Each row of a before or after table is a point. The points were changed in one or more steps. Then noise was added and the rows were shuffled. The steps act on columns, c1 being the first. Write out the steps. A step turns or swaps two columns, mirrors them in a line or flattens them onto one, adds a multiple of one to another, or multiplies or shifts one. Angles are multiples of 10 degrees, from the lower column toward the higher: turns from -170 to 170, lines from 10 to 170 but not 90. Use the fewest steps. Two steps may share a column if one is a turn and the other turns, adds or multiplies; they go together, in the order done. Otherwise the lowest column goes first.

Before:
46, 60, 38
-11, 17, -6
38, -40, 11
-36, 36, 65
-27, 56, -41
-5, 20, 40
-31, -54, 10
-1, -31, 39
1, 27, 25
After (9 x 3):
0, -38, 37
-6, -32, 26
6, 63, 38
-1, 36, 24
-1, 72, -2
-1, 26, -62
2, -6, 50
4, 11, -7
-1, 33, 7
Steps: multiply c1 by 0; turn c2 and c3 by -30 degrees

Before (10 x 4):
16, -28, 49, 30
-11, -8, 38, -36
112, -9, 48, 16
-4, 6, 32, 68
-1, -1, 43, 16
0, 6, 28, 4
-20, 11, -30, -23
-12, -66, 40, -30
36, 4, 12, 10
38, 7, 11, -6
After, 10 rows:
-34, 7, 13, 7
-2, 9, 28, 1
31, 19, -30, 2
-98, -16, 48, 24
-40, 8, 33, -23
-29, -45, 49, -5
-9, -3, 45, -6
-25, 12, 12, 12
34, -13, 38, 8
28, -105, 40, 6
Steps: turn c1 and c4 by 140 degrees; multiply c4 by 0.4; multiply c2 by 1.6

Before, 14 rows:
35, -9, 58, 18, 52, -39
-18, -32, -14, 4, -43, -63
-16, -47, -33, 28, -43, -21
58, 20, 62, 25, 11, 12
29, -2, 62, -4, 24, -57
67, 39, 34, 17, 3, 21
54, 64, 26, 20, 29, -13
38, 15, -42, -36, -31, -11
-3, 42, -11, -20, -25, -6
-23, -32, -39, 9, -12, 1
-37, -29, -24, 27, -8, -84
53, -27, 1, 35, -6, 6
15, 21, 22, -32, 14, -15
30, 19, 57, 7, -2, -7
After:
-77, -61, -97, 20, -13, 22
-20, -3, -102, 7, -35, -38
-62, 27, -68, 5, -43, -22
-2, 20, -3, -12, -3, 23
-5, 69, -35, 13, -12, 20
-48, 23, -35, 15, 0, -28
10, 33, -26, -22, -13, 16
-80, -47, -76, 58, -22, 2
-85, -32, -97, -3, 9, 9
-98, -33, -78, 86, 8, 23
-34, 17, 0, 10, -10, 5
-27, 10, 0, 36, 47, 18
-33, 9, 2, 53, 26, -2
-7, -22, -61, -5, 6, 32
Steps: shift c1 by -60; turn c2 and c5 by -30 degrees; shift c3 by -60; turn c4 and c6 by 90 degrees

Before:
15, 11, 46, 40, -19, -63, 1, 39, -39
-9, -5, -39, 31, 39, 15, -31, 20, 36
30, -36, -23, -16, 21, -12, -52, 27, 0
31, -14, -17, -34, 19, -22, -49, -42, -32
22, 33, -39, -21, -54, -16, -20, -16, -22
2, -74, -46, -2, 28, 17, -66, -17, -9
-31, 12, 16, 7, -6, -52, -10, 43, -8
19, 31, -38, -50, -49, 26, 34, -33, 9
-2, -33, -27, 14, 10, -3, -44, -2, 60
-17, 1, 29, 28, 7, 2, -48, 43, 19
After, 10 rows:
6, 14, -19, 13, -49, -76, -1, 27, -41
13, -8, 14, 44, 23, 33, -28, 25, 34
3, -12, 24, -1, 90, -24, -50, -31, -30
7, -36, 33, 8, 81, -11, -51, 48, 0
11, -74, 27, 16, 79, 33, -70, 39, -9
18, -33, 23, 19, 40, 12, -44, 19, 55
-15, 1, -38, 15, 20, -8, -48, 39, 18
24, 27, 48, -53, 15, -3, -24, -37, -23
-1, 29, 38, -66, -18, 33, 38, -59, 10
38, 12, -36, -5, -3, -35, -10, 41, -6
Steps: turn c1 and c3 by 130 degrees; turn c1 and c6 by 40 degrees; add -0.7 times c2 to c8; turn c4 and c5 by -60 degrees; add -1 times c7 to c5

Before:
20, 7, -74, 27, -32, 8, -56, -3, -21, -20, 6
-18, 25, -40, 20, 6, -6, 3, 57, -36, -33, 16
-40, -24, -2, -26, 20, 28, 28, 32, 45, -11, -14
-15, 18, -21, 13, 7, -50, 21, -10, -28, -56, 39
39, 59, 43, -47, -32, -8, -40, -42, 45, 13, 52
-1, 53, 33, -18, -18, 15, 41, -38, 62, 62, -23
34, 16, 28, -22, 53, 30, -57, -12, 25, 31, -29
46, -31, 35, -20, -32, 14, 38, 2, -22, 29, 37
After:
-47, -50, -13, -3, -3, -16, 33, 24, -26, -1, -19
20, -12, 33, -37, 79, -3, -10, -29, -43, 28, -30
30, 23, -17, 14, 12, -8, -62, 1, -2, -73, 7
-6, 32, -59, 16, -8, 31, 21, 18, 37, -22, 42
28, 3, 27, -41, -48, -38, 8, 25, 14, 37, 35
-10, -28, 61, -15, -41, 49, 15, -55, -59, 34, -24
12, -9, 9, -58, 0, 60, -52, -3, -43, 41, 52
-6, 46, -34, 25, 1, 7, 6, 73, 3, -44, 15
Steps: turn c1 and c4 by -30 degrees; turn c2 and c9 by 60 degrees; turn c6 and c9 by -130 degrees; swap c3 and c10; turn c5 and c7 by 40 degrees; add 0.7 times c11 to c8

Before, 9 rows:
7, -19, 6, -12, -22, -32, -3, -5, -12, 45, 43, 14
-48, -47, -34, 11, -2, 33, -22, -62, -30, 35, -40, 58
3, -44, -8, -6, -4, -4, 7, -48, 43, -41, 21, -24
2, 3, -55, -49, 24, -35, -28, 25, -15, -45, -7, -9
-39, 24, -11, 39, 10, 13, 24, -60, 8, 30, 55, 8
7, 35, -34, -12, -31, -62, 34, 23, -26, 0, -42, -22
-12, -28, 20, 1, 41, -42, 71, -18, 40, 10, -16, -18
-76, 10, -27, -3, 38, 14, 0, -44, 21, 44, -2, -30
-52, 3, -28, 23, 32, -15, -22, 36, -23, 38, -36, -23
After:
-106, 56, 4, 13, 12, 49, -37, 2, 16, 2, 0, 9
-30, -26, 41, 46, 42, -4, -57, 4, -18, 52, 20, -16
38, -8, -16, 19, 23, -50, 53, 13, 55, 6, 0, -8
-77, 0, 43, -2, 1, -11, 28, -29, 6, 34, 51, -24
38, -23, -28, 36, -29, -54, -18, 5, 31, 20, -45, -30
-89, 3, 18, -8, 42, 21, -39, 50, 27, -29, -9, -28
-5, 36, -10, 18, -24, -36, -31, -10, -10, -37, 38, 12
-110, -54, -32, -23, -6, 23, -8, 14, 34, -41, 25, 64
36, -31, -28, 31, 35, 24, -14, 68, 30, -39, -16, -21
Steps: multiply c8 by 1.6; turn c1 and c8 by -70 degrees; turn c2 and c11 by -70 degrees; turn c3 and c9 by -90 degrees; add 0.5 times c5 to c4; turn c4 and c6 by 60 degrees; turn c7 and c10 by 130 degrees

Before:
6, -7, -5, 12, -23, -3, -6, 31, -24, -13, 17, -22, 28, -8
-22, -8, -26, -60, -12, 17, -57, -16, 9, 6, 7, -9, 42, 36
11, -29, -9, -4, -17, -2, 14, -38, 7, 3, -5, -12, 33, -42
17, 3, 22, -26, -22, 60, -10, 6, 10, -21, 15, -8, 27, -9
5, -26, -40, -5, 20, -3, 8, 18, 12, -34, 25, -36, -7, 26
-8, 8, -3, -11, -8, -3, -2, 2, -24, -48, 30, 39, 47, -16
-24, 29, 11, -1, -26, -32, 1, 2, 51, 14, -15, -4, 8, -25
-62, -17, -19, 3, 17, -30, 39, -2, 1, 27, -17, -8, -1, 43
52, -40, -11, -8, 13, 4, 4, 35, -16, 23, -2, 17, 13, -16
-3, -14, -70, -18, -12, 4, 74, 37, -8, 12, -2, 23, 28, 13
8, 7, 50, 18, -23, -32, 19, 3, 11, -6, 34, -20, 21, 22
After:
49, -25, -12, -14, 40, -7, -6, 35, -36, 18, -2, 16, 16, 16
-6, 20, -6, -23, -25, -15, 27, 4, -18, -7, -16, 41, -5, 9
-24, -15, -26, -119, -33, 37, 25, -19, 8, 24, 34, -13, 20, -17
5, 8, -5, 21, -71, -7, 20, 30, -23, 6, -4, -22, 4, 6
8, 1, 51, 38, -69, -12, 26, 0, 14, 6, -24, -20, 4, -38
3, -29, -39, -10, 60, 12, 19, 19, -2, -24, -19, -40, -17, -22
-61, -15, -23, 7, 53, 6, -29, -3, -6, 14, -15, -8, 11, -54
11, -26, -11, -10, -50, -27, -9, -37, -8, 16, -10, -13, 16, 33
-2, -8, -71, -34, -39, 15, -28, 40, -14, 18, -41, 25, 18, -9
-20, 0, 10, -3, -80, -43, -14, 3, 55, 9, 5, -4, 10, -3
19, -3, 20, -52, -68, 38, 15, 7, 8, 0, 0, -8, 1, 45
Steps: turn c2 and c9 by 30 degrees; multiply c4 by 2; multiply c5 by 3; mirror c6 and c14 in the line at 20 degrees; multiply c7 by 0.7; turn c7 and c11 by -120 degrees; flatten c10 and c13 onto the line at 40 degrees
